Every row gives one point. Each copy is the shape, with its points in the same order, turned, moved and blurred by noise. Say if it was mirrored as well.

Shape:
[[ 37  41]
 [ -4 -36]
 [-45  30]
 [ -6  16]
 [ 34  45]
 [ 21  -3]]
Copy 1, 6 rows:
[[-52 -55]
 [ 17   1]
 [-53  26]
 [-35  -8]
 [-55 -53]
 [ -1 -39]]
Copy 1 is: mirrored
Copy 2 (6 x 2):
[[  7  45]
 [ 25 -40]
 [-45 -21]
 [ -9   0]
 [ -2  36]
 [ 19   5]]
Copy 2 is: only turned
Copy 3:
[[-46  16]
 [ 38   1]
 [ -9 -60]
 [-10 -17]
 [-50  11]
 [ -2  13]]
Copy 3 is: only turned
Copy 4, 6 rows:
[[ 36  29]
 [-43  -1]
 [ 15 -49]
 [  7 -11]
 [ 40  26]
 [-10  17]]
Copy 4 is: mirrored

Shape:
[[-47  30  -1]
 [ 21  12  43]
 [ 31 -47  11]
 [ -2  -3  -2]
 [-12  -9  12]
 [ 19  13   9]
 [  6  23  -8]
 [ 20 -18   4]]
Copy 1:
[[ 23 -36  32]
 [-51  -3  24]
 [-30  13 -41]
 [ -2   1   1]
 [ -6 -17  -1]
 [-16  16  19]
 [  2  12  27]
 [-21  17 -14]]
Copy 1 is: mirrored
Copy 2:
[[-38  30 -18]
 [ -2 -24  32]
 [ 60  -6  18]
 [ 12   7  -1]
 [ 10  22   5]
 [  6 -25   4]
 [ -8 -12 -19]
 [ 37  -7   0]]
Copy 2 is: mirrored

Shape (10 x 4):
[[ 14  -5 -12 -20]
 [-18  10  14  19]
 [ -8 -29   7  51]
 [  1  23  14   1]
 [ -3  15   9   8]
 [  7 -18 -30 -25]
 [ -2   3 -37 -16]
 [ 10  21 -17 -10]
 [ 24  10 -25 -15]
 [-14 -24  12  27]]
Copy 1:
[[  5  12 -24 -10]
 [-17   1  31  -7]
 [-33 -12  22  40]
 [ -2  -5  10 -28]
 [ -5  -3  10 -12]
 [ 15  26 -35   4]
 [ 38  16 -19   0]
 [ 21  -5 -11 -18]
 [ 26  -4 -28 -12]
 [-29   5  13  25]]
Copy 1 is: only turned
Copy 2:
[[  9  12  -4  16]
 [-28 -19  -4 -21]
 [-14   3 -29 -60]
 [-16 -25   3   5]
 [-17 -23  -5  -2]
 [  3  44  -8  15]
 [-22  24  -4  23]
 [-17  -3  -6  25]
 [ -3  13 -15  35]
 [ -7   6 -11 -41]]
Copy 2 is: only turned
Copy 3 (10 x 4):
[[ 11  -6  19   1]
 [-27   1 -19 -20]
 [-52  30  10 -41]
 [  1   3 -21  -4]
 [ -6   1 -17 -13]
 [ 10 -20  42 -12]
 [ 20 -21  23 -30]
 [ 25   1   0 -16]
 [ 27  -4  21 -11]
 [-45   9   6 -21]]
Copy 3 is: mirrored

Shape, 9 rows:
[[ 22   0 -33 -16   9  -8]
 [-35 -35   1   6   4  -8]
 [ -2  14   8 -21  32 -16]
 [-17 -41  12  37  31 -17]
 [ -2   0  -9  15  -8 -33]
 [-22 -32   7  25   5 -28]
 [ 31  29  29 -24  -9  31]
 [ 33  28  -7 -15  17  11]
 [ 49   9  27 -42   0   5]]
Copy 1:
[[ 12 -16  -9  16 -24  -5]
 [ 15  29  30   7  24 -15]
 [-11  28 -15  10 -18   4]
 [  6  17   9   2  60 -10]
 [ -2 -14  20   6   6  20]
 [ -4  10  26   8  38   2]
 [  3   3 -12 -54 -46 -15]
 [  9  -9 -32 -14 -34   3]
 [-24   2 -19 -26 -49 -31]]
Copy 1 is: mirrored
Copy 2 (9 x 6):
[[ 30  -8  -6 -16  35  23]
 [ -1  -7 -10  -7 -33  27]
 [  1 -12  16   8  29   8]
 [  5 -39  36  -8 -37  23]
 [ 11  27  23 -22  -6  24]
 [  4   1  17  -5 -39  27]
 [ -1   0 -14 -27  38 -55]
 [ 17 -18   8 -23  52  -7]
 [ 30   6  -1   1  34 -49]]
Copy 2 is: only turned
Copy 3:
[[ 33 -13 -25   9  -9  22]
 [ -2  38 -40   9  26 -10]
 [ -2 -18 -11  10  26  25]
 [  8  17 -36  32  46 -35]
 [ 38  10 -19 -10  31  -3]
 [ 21  31 -31   7  42 -17]
 [-13 -10  40  -2 -20  11]
 [ 11 -37   4   0 -17  15]
 [  6 -10  37  27 -17  33]]
Copy 3 is: mirrored

Shape (11 x 8):
[[-16  -2   9 -10  -6  35  -1  26]
 [ -3  21  15  11 -28 -41  -6 -23]
 [ 11  -4   1  -4 -23  11  17 -14]
 [-16  23  17   4  21  13  -5  -6]
 [ 14   9 -23  19  59 -19   3 -10]
 [-24  11 -17 -21 -23 -28  -3 -26]
 [-27   1  12  21 -20  -8   4 -13]
 [  8  22 -23   8  13   2  30  18]
 [-15   0   4 -14  20 -35  10  -7]
 [ -4   5 -35   8 -16  -5   7  21]
 [ 38   5  -2  -1  55 -39  -7 -18]]
Copy 1, 11 rows:
[[  2  12  18  23 -12   7 -28  30]
 [ -7 -44  -9   1   4 -10 -12 -39]
 [-32  -5  -4  -7 -12  10 -19   4]
 [-10  -5 -23  38   9 -15 -26  12]
 [ -2  40 -44  15  22 -34  16 -12]
 [ -3  -8  -4 -23   4 -11 -49 -32]
 [-15 -13   1  24 -16  -4 -25 -29]
 [ -6  17 -25   4 -31 -27   2  10]
 [-14   6  -3   5  20 -42 -19 -25]
 [ 10  16  -4  -7 -33  -3  -6 -13]
 [ -4  12 -36  -4  54 -40  26 -10]]
Copy 1 is: mirrored
Copy 2 (11 x 8):
[[ 13  -3 -11   7  24  17  23 -11]
 [-43  -2 -17  15 -31 -21 -24 -17]
 [ 17  -6 -17  15 -12 -21  -4  -5]
 [ -9   6   1  17  -8  39  -6  -9]
 [-14  20  34  35 -23  24 -20  46]
 [-27  38 -27  14 -35 -19   1 -11]
 [-23 -11 -39  17 -16   2  -3  -1]
 [  3  15  11  54  14  -3 -10  15]
 [-26  13   5  37 -37   2  18   6]
 [-12  22 -17  27  19 -20   3  19]
 [-20  11  59  22 -42   2 -17  29]]
Copy 2 is: mirrored
Copy 3:
[[  7  23 -32  20   5 -25   7   1]
 [ -3 -13  35 -17  22 -18   6  44]
 [-13   6  11  14  -7 -14  26   4]
 [ 29   6 -23 -18  -2  -9  13  18]
 [ 29 -32  -8 -33  -8  40  -4 -12]
 [ -2 -13  31 -20  -1 -50  -7   5]
 [ 12  20  23   0   4 -17  -7  31]
 [ -6   9  -6 -18  16  14  16 -27]
 [ -5 -11  -1 -30  -7  -6 -27  15]
 [ -1   1  11   5  26 -14  -1 -28]
 [  5 -60 -12 -29 -10  35   0   8]]
Copy 3 is: only turned

Shape:
[[ 10 -23  22  11   7   9  -1  14  17]
 [-13 -25  28  20   2  37 -38  26   7]
 [-32  26 -20 -36   4 -25  -7 -22 -12]
 [-33  42 -20 -14  15   0   7  -4  10]
 [-26  23  -4   3   9 -30   5 -17 -11]
 [ 21  15   8  -8 -29   2   6   6 -16]
 [-29  13  -9 -20  -5 -21  17 -29 -30]
 [ -6  16  13 -24  25   2  -2 -26   0]
 [-14  10  30 -18 -28 -23  21   3  -7]
 [-29   8 -23 -13  32   5  14  -2 -24]
 [ 16   2  39  34  -4  10 -18  13 -11]
 [ 13 -26   9  30   9  16 -13  21  34]
 [  4   6  -8 -12 -19 -25  -8 -11  -9]
 [ 17 -15  39   9  13  -2 -27  50 -10]]
Copy 1 (14 x 9):
[[  8  -9   7 -16  31   7  14  -7 -29]
 [ 10 -18  32 -12  -3  32  30 -38 -29]
 [  9   1 -21  18 -37 -39  -4  -2  33]
 [  3  10  -2   3  -7 -12  15  -1  52]
 [-12   3 -16  15  -9 -28 -12 -13  29]
 [ 21  -4  -6 -11  11  11 -30  -2   4]
 [  9   4 -43   5 -22 -21 -20 -16  29]
 [ 20 -26 -26  17  -6 -10  21  -2  21]
 [ 26  -6 -11  -2  16 -28 -29 -27  13]
 [-15  -8 -33 -15 -18  -8  19  -5  36]
 [ -1 -29  12   0  22  26 -18 -31 -18]
 [ -4   1  25 -10  34  15  29   2 -27]
 [ 11   3 -12  -2  -7 -20 -29   7   0]
 [ -4 -54  32 -35  17  -4   5 -25 -21]]
Copy 1 is: only turned
Copy 2 (14 x 9):
[[  0  29  -8  17  -1  27  -4  16   6]
 [ 25  40  -6   1  25  37   8  26 -14]
 [-12 -42  16  -6   4 -37  11  -6  -4]
 [  1 -33   8 -23 -10 -28  15  29  20]
 [-15 -23  18   4  17 -38   0   8  27]
 [ -9  15  11 -14  -6   6 -11 -35  16]
 [ -7 -15  31  11   3 -49  13 -18  10]
 [ 14 -29   8  14  -1  -7   2  -1  11]
 [-22   5  48   4  -4   5 -11 -13  11]
 [ 16  -6   3   7  -9 -52   4  18   1]
 [ 10  38   3   4  26  26 -13   5  28]
 [ -7  38 -29  16   9  33   9  30   8]
 [-24  -6   4   0  12 -12   7 -23   7]
 [  4  35  -6   3  19  28 -52  17  -7]]
Copy 2 is: only turned
Copy 3, 14 rows:
[[-17  16  20 -12  34  23  22  -8 -11]
 [-23  -2   1 -13  60  36  -3 -26 -34]
 [ 15 -27   2   0 -32   7 -27 -13  33]
 [ 25 -36  30   4 -17  15 -18   1  -3]
 [ 29  -5   0  -6 -23   2  -3 -14   6]
 [-19  29  26  -4   2 -12 -23   2  -2]
 [ 32  -2  -2  -7 -14  -6 -26  -1  34]
 [ 12   1  17  -8 -11  43 -13  -1  15]
 [ -2  10  16 -45  -4 -17 -12  -1  10]
 [ 41 -15  23  17  11  16 -17 -17  22]
 [-11  38   8 -15  23  16  -1 -21 -41]
 [-25   3  15   5  39  25  35  -6 -29]
 [-12   8   0   2 -16  -7  -9  -7  15]
 [-27  25  30 -20  34  20   7 -57 -23]]
Copy 3 is: mirrored

Shape:
[[  3 -22   0  -3  -1  29   4   8  21  19  -4]
 [ 22  28  22   5  -7 -34 -42  -9  17 -23  -1]
 [-11 -26 -15  32   5 -12  -1 -12 -23   6 -18]
 [  3  -6  30  -3   8  -8  -2 -10  30 -28  39]
 [ 17  19  14  -8   0   0 -31 -12  12 -47   3]
 [-12  24 -18  28  10  23  -7  11 -17 -17 -26]
 [  7 -11 -16  34 -22 -12  21  10  -7  -4 -21]
 [  9  16  -3   8 -34 -29 -12 -18 -30  10 -20]
 [ 29  17  25   6   5   2 -10 -21  -2 -38  18]
 [-10  -6  -3  20  12  37 -32  27 -14   7  -6]
 [  9  11  20 -19   9 -18   4   8  11 -20  26]
 [  0   4  11  -5  18   8  19 -10  39  11  16]
 [  8 -19 -36  -9  19  12  12  10  16   4  -1]
 [-27 -11  -8  14 -27  -7  -2  -8 -19   2 -31]
 [ 11 -19  20 -10  31   5  17   7  19  -9  -8]]
Copy 1 (15 x 11):
[[-10  23  20  -6   6   5  19 -20  20  14  14]
 [  9 -32 -28  -2  36  36 -29  -9  19 -21   2]
 [ -4 -27  -8  -2  -9 -23  17   6  32  22  -5]
 [  4  17   2  12  28  22   3   4  21 -43 -24]
 [ 30 -12 -11  -4  46  31 -10  11  -5 -12  -2]
 [ 13 -23  -7   5  11  -2  16  34   1  20  41]
 [  9  -6   4  11 -10 -18 -14   7  45  27  18]
 [ 19 -38 -13 -22   6 -21 -29 -16  25  -1  14]
 [ 24   0 -19   9  48   4  -9   4   0 -21 -10]
 [-32 -17  18  -7  21   0  18  17  -9  25  21]
 [  8  15  -6   1   5  17 -18   5   3 -33 -11]
 [ -3  29  -7  15   2  18  30 -17  18 -26   8]
 [  7  17  16  16 -24  12  23 -14   1  25   3]
 [  7 -29  11 -32  -8 -20   4   2  38   8  19]
 [ -5  31 -16  -8   1  20  19   4  15   5 -15]]
Copy 1 is: mirrored
Copy 2, 15 rows:
[[  5  25 -27 -27  12  -9  16  15  -4   1 -17]
 [ 12 -60 -14   1 -40   3   9  15 -16  -2 -27]
 [  3  15 -29   8 -14  20  21 -36 -12  17   3]
 [ 28  -6 -10 -10 -46 -16   2  40  -5   2   6]
 [ 19 -37  15  -9 -29   6   7  26 -29   8 -20]
 [ -7   8  16  -2   7  47   7 -11 -12   1 -22]
 [ 24  11 -13   8   3  13  35 -33   4 -13  -8]
 [ -5 -38 -14  28   4  -7  20 -36  -6   5 -13]
 [ 30 -23   9  21 -26   1  11  38 -14  18 -13]
 [-31  28  -8 -11  -3  26  26  13 -25   0 -32]
 [ 16 -21 -10   1 -21 -10   2  35 -15 -17  10]
 [ 18   4 -25 -18  -4  -5  -6  37  19   1   2]
 [ 14  15 -21 -32  18  15  29  14 -10  -2  19]
 [ -1   3  -6  -3  -1  -3   3 -49 -13   5 -13]
 [ 36  14 -35 -12  -2   6  -4  30 -26  -3  -3]]
Copy 2 is: mirrored

Shape (16 x 12):
[[  4  -1   6  -4  -5  -5  -1   4   6   0 -19   5]
 [ -2   4   8  -8  -4   4  -1   1  13  -6   0   4]
 [ -1   2  -7  -4  -4   8  33   3  -9  -1   8  -7]
 [  9   6   2  -9  30   7  -6   4   3 -15  10 -11]
 [ -4 -59   9  -5  -3   7 -10  -1  -3  -1   2   9]
 [ 10 -24  10  -2   3   5  -5   5  -4   2   1   3]
 [  3   4   9  11  60   1  28   8  14 -10  -1   3]
 [  4 -11   9   7  -2   7  -9  -1  -5 -17   3 -25]
 [  3  -1  13   3  -3  -7  -6   3 -10 -18   4   6]
 [-12   3   5  -7  -5  -3  -9   8  -1  -6   8 -11]
 [  0  -7   7  19   6   1  -8   9  -1  -1   7  -4]
 [ -4   5   9  -6  10 -16  -7 -22  -7  -2 -13  -8]
 [  1   2 -16  -7   2   2   0   6   2  -4   2   8]
 [  9   2  13   9   0  -6  -1  -9   5   2   7   5]
 [  4 -37  -8  -3  -6 -14  14 -13   1  -8   6  -5]
 [ -3   3   2   6   0   5  -6 -12   1 -11  -3   5]]
Copy 1, 16 rows:
[[ -2   0  -2   1  -3 -12  -2   8   1  11   6   8]
 [  2   4  11   5  -8  -5  -3  -3   1   1   9  -2]
 [-12  22 -10   0   5  -1   1 -21 -17  -9   8 -11]
 [ 14   3  17  -5  -1  10 -20 -14   0  -3 -20  -3]
 [ -8 -30  -3  40  13 -29  -1 -13  12  -3  -6 -10]
 [ -1 -12   3  17  14 -13  -8  -5  -1  -3  -3   1]
 [ 31   0   2 -30 -14 -16 -12 -24 -19 -22 -31  -4]
 [ -5   6   5   7  14   5  -7  -6  27 -14  -6   1]
 [  0  -2   8  -4  16  -3  12   1   9   4  -3  -8]
 [-11   1  11   3  -2   9   5 -10   9   3   3   1]
 [  2 -14   2  -2   9   3   3  -5   9 -16   1  -1]
 [-12   7   1   1  -9  -1   1  20   7   4 -22  -5]
 [  4  -2  -3   2  -2   5  -8 -10  -6  12   7 -12]
 [ -4  -4  12  -4   3  -6  -1  13  -5 -10   2  -8]
 [-24  -7  -9   7   5 -24 -11 -10   9  -3  -2 -28]
 [  7   5  -1   5  -2   2   4  10   6  -4   1 -13]]
Copy 1 is: only turned
Copy 2 (16 x 12):
[[  7  -4   9  -1   5 -16   5   1  -2   3  -8  -3]
 [ -5   9  -3  -6  -2 -11   4  -5   5   6  -9  -8]
 [  1  -5  -1  -3 -12  -5  -4 -28  15   6  19   9]
 [-21   8   8   7  -3  13  14  -9  19   8 -17   9]
 [-19  -4  18  10 -10   3 -29   7 -29  20   5 -20]
 [-10  -6   9  16  -2   0  -8   2  -4  11   0  -9]
 [-13  14  21  22 -23 -12   0  -4  38  20 -20  38]
 [  0  14   0  10   3  22   6 -11 -10  12   0   1]
 [ -9   7  -7  12   4  -6   1  -8 -10  -7  -7   5]
 [ -5  -1 -14  -8  -3   6   6  -8  -5   8 -11   1]
 [ -4   5 -10  13   6   4  -5   5   0  16  -3   9]
 [  0   4   7  -2 -13   0  21  12  -8 -10  -1  11]
 [-15  -6   3 -11   9  -7  -2  -7  10   4  -1   5]
 [ -1  10  -9  11  -3  -7   1   8   7  -4   1  -2]
 [ -1   3  18  -4 -13  10 -29  -2  -7  -6  13  -1]
 [-10  16  -1  -1   5  -9   8   1  -2   3   4   5]]
Copy 2 is: mirrored

Shape (16 x 12):
[[-25   6  -3  23  19  -2  25  -9  21  20   6  19]
 [  2  14  26  15  15 -15  20  16  16 -19  10   7]
 [ 32 -33 -19   2 -14 -35  37  10  38  -6  19  12]
 [-21  17   3  -8  17  -5  14 -18 -13  -4 -33  11]
 [ -2  -8  24   2 -15  20  24 -23  17 -11 -11  26]
 [ -8 -31  16  22  28  -4  30   9 -16  22   0 -20]
 [-23 -31  24  -3  -5 -43   8  32 -13  -3 -15  -3]
 [ -8 -27 -22  11 -15   3  -1 -27  10 -14   5  20]
 [  0  -5  -5 -19  25  13   2 -13  10 -17  17 -36]
 [ 17   5  29  30 -30  14   4   8 -21  27 -16  12]
 [ 17 -14 -26  -4 -20 -40 -21  16   6 -16 -32 -32]
 [ 31  21  13 -19  32   4 -28 -16   3  18 -34   6]
 [ 24  26  17  28 -17   7   8 -30  19 -21   4  16]
 [ -8  18 -10 -23  31  -4   8 -19 -14 -19  26   1]
 [  8   5 -21   1 -24  -5   3  10   6   4   3   7]
 [-21 -11   3  31 -22 -24  31 -25  27  18  23 -15]]
Copy 1 (16 x 12):
[[ 22  -1  -2   2  34  23   8   5  -4 -26 -19 -12]
 [  3  34 -21  12   3   5  -4   7   3 -28 -19  13]
 [  0  35 -12  10  26 -28  31  44 -10 -10  17 -21]
 [ 14 -15 -26  -8   4  31  -3   5  31   3  -8  21]
 [ 32   6 -21  13 -17  29   5  23   5  -3   5 -22]
 [-10 -12  13  17  18  -6 -27  17  33 -32  -1  -6]
 [-28   0 -11  23  11 -20 -22  31   6  16 -30   5]
 [ 42  -6   5  -4   3   6  18  40 -13   9  13   1]
 [ -3  -8   0  21   1  10   5  13  -3 -23  40  41]
 [ 15   4 -11 -24 -33  -7 -28   3  17 -10 -11 -33]
 [-10 -10 -38  -5  -1 -56   8  15  -7  22  14  29]
 [ 23  10 -39 -19   4  16 -38 -19   9   3  38  24]
 [ 46  25 -32 -12 -28  10   8  20  -9 -35   1   1]
 [  1  20   6 -12  11  33   6  21   6 -18  14  48]
 [  2  10   2 -25  -5 -11  17   9 -12   7   5  -2]
 [  8 -23 -13  -3  16  -1  11  39 -31 -44 -14 -19]]
Copy 1 is: mirrored
Copy 2 (16 x 12):
[[ -5   2 -21 -34 -20 -12   3   4 -13  21 -40 -15]
 [-18  -9 -30   6  -5  13  -9   5 -20   7 -23 -20]
 [-26  35  23   9 -22   7 -21  11  -8 -29 -37 -29]
 [  9  -5 -44 -13  -4 -35  10  -1 -21  -9  -4   9]
 [-12   2   4   7  -3 -33  21  25 -12  18  -9 -11]
 [ 29 -16  -7 -30   3   1 -38  16 -25  -1 -26 -11]
 [ 25  -7 -12  19 -39  -5 -42 -10 -22 -12  11 -16]
 [-12   8  21 -20 -39 -26   9  19  -8  -6  -8  21]
 [-28 -32   7 -30  15  -5  -6  -7   1 -21 -12   0]
 [ 41  15 -11   9   4   5  18  23   8  23  -2   9]
 [ -8  11 -16  21 -26   4 -35  -2  35 -47  10  24]
 [ -1  15 -21  10  37 -16   5 -26   2   4 -20  36]
 [-24  -5 -16  20  -3   0  44  23   4   9 -38   1]
 [-18 -16 -13 -38  -2  -1  25 -27 -29 -25  -7   2]
 [-12  28   1  -6 -20   8  10   2  13 -14  -5  -2]
 [  9 -18   1 -19 -39 -10   1  20  17  -2 -51 -31]]
Copy 2 is: mirrored
Copy 3:
[[  3 -21  29 -12   2  -9   0 -17   7   9  28  10]
 [ -5 -12 -16 -15 -20  19   2  -3 -22  15  28  19]
 [ -6 -23   5 -13 -17  38  28  20  11  35  32 -43]
 [ -8   1  24  17 -16 -25 -13  -5 -34  11   0   7]
 [-23 -24  -5  20 -21 -16 -12   8  14  33  25  11]
 [-10  11   5  -4  -2   2 -24 -35 -13   4  58 -27]
 [-15   5 -23  -3   7 -11  15 -17 -50  31  32 -36]
 [-22 -12   6  -5 -13 -22   3  14  24   7   3 -25]
 [-17  35   1  14  -5  22  -2   7   8 -17  15   2]
 [ 23 -25 -33  19 -32 -24 -26 -33  -1  24  21 -18]
 [ 14   4 -25   8  -1   9   9  27 -35  -6  -9 -59]
 [ 24  19   6  16  -9   6 -52   0 -16  27 -26   3]
 [  8 -23 -19  -5 -51  -6 -13  24  15  13   9  17]
 [-21  32  22  -5 -28   9   9 -13  -3  -1  -9  16]
 [  9 -18  -9   9 -15   3  18  -8   7   9  -5 -25]
 [ 16  -7   6 -13  -9 -21  27   9  20   5  60 -11]]
Copy 3 is: only turned
Copy 4, 16 rows:
[[ 24  14   6  11 -12 -16 -42 -14  30  10   4   7]
 [ 18   6 -20 -20  -2 -15 -26 -12  -5 -18  20   0]
 [-21 -23   3   3   3  29 -49 -15   5 -45  27  24]
 [-15  25  -4   6   1 -32  -5 -14  11  17   8 -24]
 [  3   1 -13  -4  -4 -13  17 -10  37  -5  33  14]
 [ -7  17 -13  15 -37 -19 -18 -13 -15 -12 -22  32]
 [-23  14 -22 -22 -23  10  -4 -38 -12 -28 -20 -15]
 [-11 -31  29   4  -5   4  -1 -14  29   8   7  12]
 [  1 -17 -12   7  32 -33  -4   3 -17   4 -18  26]
 [ 14  42  13  -6 -33  15  26  14   2 -24  16   4]
 [-51 -14  13 -22   8  12 -10  16  -8 -40 -18 -25]
 [ 11   1   1  38   3 -30  11  30  -5 -17  10 -39]
 [ 20 -13   7 -24   5 -11  -2  28  20   3  50   7]
 [  5  -2   2   7  29 -19 -19 -20 -28  27  12  -5]
 [  0  13  18  -9  15  20 -11  -2   5 -17   9  -2]
 [ -1  -9 -19 -19 -15  25 -36   5  25  17  -3  26]]
Copy 4 is: only turned
